Rows are points. A path goes straight from each point to the next, and from the last back to the first. The post is the endless flat space through its rows: a point in 2 columns, a line in 3, a plane in 4, and so on, so that a path can go around it. How many times does the path go around the post? Going back the other way cancels.

Post:
[[ 10  17 -30]
 [-18  -2  23]]
Path, 20 rows:
[[ -4 -40 -21]
 [ 16 -24  21]
 [  9  33  37]
 [ 12  45 -23]
 [-28  19  -1]
 [ -2   2 -60]
 [  6  -5 -31]
 [ 25  10 -34]
 [  4  -4 -24]
 [-30  -7 -27]
 [-41  25 -10]
 [-20  31  37]
 [ 21  20 -23]
 [ 10 -18  34]
 [ 11 -31   2]
 [ 38  10  14]
 [ -7  21  27]
 [  6  38   5]
 [ -1  -1  32]
 [  7  -5 -16]]
Times around: 0

Post (7 x 8):
[[-31 -22   9  43  15  29  21  10]
 [ -3 -12  21  39  -8  -8 -13   2]
 [ -4  -8  19 -12  41 -40  -7  43]
 [ -1 -13  28   0 -31  17 -34  14]
 [ -5 -23 -17  52 -38  -5  40  11]
 [  2  10  19 -38  14 -14 -26  -4]
 [-22  10  54 -25 -16  -2  16 -15]]
Path:
[[-34  -8  14  37 -34  31 -28  15]
 [-35  -6  50 -13  15 -36   6  27]
 [  5 -52  14  26 -35 -37  -5  17]
 [  1 -37  20   8   1   2  12   4]
 [  4 -20  43   6 -16  19  14  24]
 [ -1  19 -15  15  -3  59 -16   3]
 [ -1  24  31 -12  -4 -60  15  26]
 [  2 -14  30  27  -8  43  33  32]
 [ -8 -16  24  33  38  -9  18  -3]
 [-12 -26  42  12 -34  -6  17  26]
 [-33 -28  22  -1  -6 -27 -19  12]]
Times around: 0

Post (10 x 11):
[[ -1 -21  11  22   1  -1 -14 -37 -15  24  -9]
 [ -6 -22  14 -25  15  10  14 -14  -8  15 -21]
 [ 14 -18 -10  22  24   2  -4   6  33 -21  -4]
 [ 19  11  -7   0 -19  26  12 -15  -9  17   3]
 [-20   5  -7 -20 -28  -2   3 -43  11 -30 -21]
 [-40 -44 -22  22 -16 -29  -4   2   3   4 -12]
 [ 31 -20   5  13   8  14 -21  18  -4  -1  21]
 [ 18   2 -34  14 -15 -23   2  15  -1 -20 -36]
 [-47 -13  25  -6  -2 -16  -1 -19  14  18 -18]
 [-19 -28 -18  29 -29 -60   1 -13   7 -13  -1]]
Path (13 x 11):
[[-28 -35  14 -37 -12 -28 -28 -23  -5  12 -29]
 [ -1   1 -26  28 -15 -19  12  -6  21   7 -22]
 [ -4   3 -48  11 -28 -13  -5  -3  14 -27 -21]
 [-18  31  -4  29   6  -7   4   9  20  15 -12]
 [  7 -18 -13  45  15 -15 -11   5   8 -15 -17]
 [-26   2  -6  32 -24  22 -30  10  12  11 -14]
 [ 35 -23  -5   3  -8  -4 -15  21   7   9 -18]
 [ -4  25   4  10 -34 -17 -27 -19  41  -4  -6]
 [  4  12   7  -1  18 -15 -22   2  26  19   2]
 [-10 -41 -14  -8  33   6   3 -17   0  -8   7]
 [  0   9   3   6 -16   8  25  -8   3   2  34]
 [ 16 -19  19  -5   0  -8   6  -9  -9  -2 -15]
 [ 19 -26  19  -4 -13 -30  -2 -16   1   0 -26]]
Times around: 2

Post:
[[ 17  -5 -25 -17   6  19 -11  -7  -9 -21  -8  12  -7 -23]
 [ -5 -14  -8  37  14  21  -3  13 -33  37   7  20   9   9]
 [ 15 -36 -13 -29  10  28  10  23  10 -29   1  27  48 -11]
 [ 26  -1  28  10  24 -18 -18 -34  15   1  28  -5  -7 -18]
 [-32 -11 -15  14 -19  -8  28  -5  27 -22  19 -22   9  16]
 [  1  27 -11 -34  -2  34 -21 -13   3 -23  -1  -9  21 -12]
 [  5   5 -11  32   4 -21 -14  28  -8  44  34 -27   1   7]
 [-25  -2 -12  -2 -11   0   9  14  -1  12  47   7  17  15]
 [-18  11  22 -24  14 -25   2 -34  15  11  -8   5  22  -7]
 [ 10  18  17 -29 -14   2   6 -18 -19  12   0 -27 -20  23]
 [ 35 -15  -8   9  31   4 -16   5  34   6   0  19  -7 -21]
 [ 24 -18  11  19 -11 -19 -19  -2  28   6   5   8  -6 -11]
 [ 19  -9 -11   2  -8  -5 -20  -3   3 -34 -16 -15 -21  25]]
Path:
[[ 15  -8  -3   2  26 -15  -4 -10   7  -3  -8   5  20  -4]
 [ 22  -9 -28  -5   4 -26  -9  31  -2  31 -22   1  14  10]
 [ 16 -12 -21 -46  -7   5  13 -13   1 -20  12  -5 -22   4]
 [-45  -1 -20  -5  12  19  14 -28 -15  10  12  32  14 -28]
 [ -9  16  -8  -6  18  19 -32 -36 -35 -14  -7 -12 -40 -28]
 [-10  -3  15 -25   9   2   4  -6  -7 -12  27 -29  49  19]
 [ 11   0 -22   6 -28   8  -7  14  14  49  -1 -13  -4  23]
 [ 19   8 -10  10  14 -15 -23  -1  21 -10   9  23   0  -6]
 [-38  22 -13 -36  21  -5   8  -6  -7 -24   6   9  20 -12]
 [ 10 -25   1  18  10 -14  -5   3  60  -3  24   5 -13 -13]
 [-19 -11   7 -15   5  11  11 -26  45  -8  -4  -1   2  24]
 [ 11 -17 -20  26 -18 -12   2  18 -19  28  16  -9   1   5]
 [ -9  17   0   2   0   6   4 -16   3 -11  12  21  27   2]
 [ 10 -17  12  42  29  33  -6   9   6   2  25   6  13   6]
 [ 18  -9  18 -19   3  28  -3  10  -5  -3  24 -18  22   4]
 [  0 -15 -52  -4  28  -8 -18  17  16 -18  10   3  24  -4]]
Times around: 2
